Rows are points. To make a cloud, some directions were put in groups of two or more. Within a group, all points are equally far from the middle, so they leave a hole (a ring in 2 directions, a hollow ball in 3). The other directions are filled evenly. Then the cloud was stretched, turned, moved and blurred a little. Count the holes, and give their numbers of directions, smallest first.

Cloud (21 x 3):
|  .26 | -.05 | -.57 |
| -.62 | -.26 |  .45 |
| -.20 |  .48 | -.19 |
|  .38 | -.17 | -.55 |
| -.60 |  .10 | -.61 |
| -.58 | -.42 |  .15 |
|  .03 |  .15 |  .51 |
|  .84 |  .17 |  .22 |
| -.62 |  .04 |  .58 |
| -.75 | -.37 | -.08 |
|  .30 |  .35 |  .02 |
|  .12 | -.46 | -.34 |
|  .45 |  .23 |  .32 |
| -.32 |  .38 |  .35 |
| -.28 |  .49 | -.20 |
|  .25 |  .05 | -.55 |
|  .44 |  .03 | -.53 |
| -.10 |  .34 | -.43 |
| -.24 |  .47 | -.24 |
|  .33 | -.30 | -.51 |
|  .79 |  .18 |  .23 |
Holes: 1 (2)

Cloud (30 x 4):
| -.10 |  .39 |  .34 | -.61 |
|  .22 | -.37 | -.06 |  .11 |
| -.67 |  .22 |  .33 | -.08 |
| -.22 |  .13 |  .65 |  .48 |
| -.31 |  .28 | -.20 |  .11 |
| -.18 |  .09 |  .45 |  .65 |
| -.66 |  .22 |  .35 | -.11 |
|  .02 |  .19 |  .36 | -.64 |
|  .18 |  .58 |  .12 |  .46 |
| -.06 |  .71 | -.07 |  .00 |
|  .02 |  .32 |  .81 |  .15 |
|  .20 | -.15 |  .72 |  .23 |
|  .27 | -.04 |  .78 |  .12 |
| -.24 |  .60 |  .40 | -.48 |
| -.28 |  .40 |  .40 | -.52 |
|  .29 |  .24 |  .16 |  .63 |
| -.03 | -.35 |  .32 | -.19 |
| -.30 | -.21 |  .09 | -.07 |
|  .56 |  .25 |  .72 | -.06 |
|  .17 | -.46 |  .39 |  .02 |
|  .56 | -.07 |  .45 | -.54 |
|  .65 |  .45 |  .54 |  .01 |
|  .06 |  .81 |  .48 | -.11 |
|  .31 | -.24 |  .51 | -.40 |
| -.57 |  .32 |  .43 |  .48 |
|  .11 |  .24 |  .32 | -.67 |
| -.21 |  .11 |  .60 |  .54 |
|  .33 |  .29 |  .16 | -.66 |
|  .84 |  .31 |  .32 |  .11 |
|  .36 |  .69 |  .27 |  .23 |
Holes: 2 (2, 2)

Cloud (46 x 6):
|  .31 | -.53 |  .18 | -.16 |  .11 |  .22 |
|  .11 | -.16 |  .26 |  .24 |  .46 | -.21 |
| -.21 |  .19 |  .59 | -.09 |  .22 |  .06 |
|  .30 |  .41 | -.25 |  .27 |  .34 | -.68 |
|  .24 |  .31 |  .05 | -.49 | -.17 |  .05 |
|  .15 | -.17 |  .12 |  .74 |  .21 | -.35 |
|  .58 | -.44 |  .11 | -.31 | -.33 |  .18 |
|  .03 | -.12 | -.53 |  .12 |  .04 | -.36 |
|  .43 | -.37 |  .39 |  .14 | -.38 |  .42 |
|  .13 |  .65 |  .04 | -.28 |  .09 | -.58 |
|  .25 | -.37 | -.71 |  .01 |  .30 | -.32 |
| -.29 | -.34 | -.47 |  .04 |  .82 | -.45 |
|  .16 |  .48 |  .63 | -.42 |  .05 | -.01 |
|  .64 |  .06 |  .48 |  .47 | -.56 | -.48 |
|  .07 |  .27 | -.17 | -.40 |  .52 |  .08 |
|  .29 |  .11 | -.45 | -.31 |  .70 | -.72 |
|  .30 | -.22 | -.15 | -.20 |  .17 |  .11 |
|  .41 | -.19 |  .55 |  .06 |  .25 | -.73 |
| -.02 | -.21 |  .36 | -.39 |  .69 | -.02 |
|  .23 | -.11 |  .10 |  .42 | -.25 | -.03 |
|  .19 | -.64 | -.71 | -.32 |  .29 |  .31 |
|  .41 | -.51 |  .43 |  .07 |  .27 | -.45 |
|  .44 | -.20 | -.11 |  .04 | -.04 |  .17 |
| -.37 | -.21 | -.34 |  .34 |  .04 | -.51 |
| -.15 |  .30 | -.32 | -.04 | -.06 | -.28 |
|  .27 |  .28 | -.30 | -.31 |  .07 | -.15 |
|  .33 |  .16 | -.08 | -.83 |  .52 | -.22 |
|  .42 |  .57 | -.15 | -.36 | -.23 |  .36 |
|  .18 |  .05 |  .21 |  .01 |  .12 | -.02 |
|  .08 |  .13 | -.22 | -.17 |  .05 | -.74 |
|  .26 | -.48 | -.21 |  .56 | -.08 | -.42 |
|  .26 |  .07 | -.36 |  .33 | -.48 | -.11 |
| -.14 |  .30 |  .22 | -.40 |  .44 | -.72 |
|  .21 | -.83 | -.44 | -.02 | -.21 |  .20 |
|  .30 | -.60 |  .01 |  .29 |  .50 | -.20 |
|  .78 | -.19 | -.15 | -.07 |  .04 | -.29 |
|  .47 | -.26 |  .01 | -.06 | -.04 |  .21 |
|  .60 | -.10 |  .64 |  .08 |  .12 | -.08 |
|  .14 |  .49 |  .15 | -.43 | -.13 |  .28 |
| -.31 | -.02 | -.07 |  .38 | -.01 | -.33 |
| -.11 |  .41 | -.17 |  .25 |  .49 | -.38 |
|  .76 |  .04 | -.24 | -.03 | -.35 |  .25 |
| -.15 | -.32 | -.35 | -.39 |  .13 |  .08 |
| -.04 | -.04 | -.34 | -.49 |  .39 |  .02 |
|  .52 |  .28 | -.61 |  .25 | -.39 | -.39 |
| -.12 | -.12 | -.94 | -.53 |  .07 |  .29 |
Holes: 0
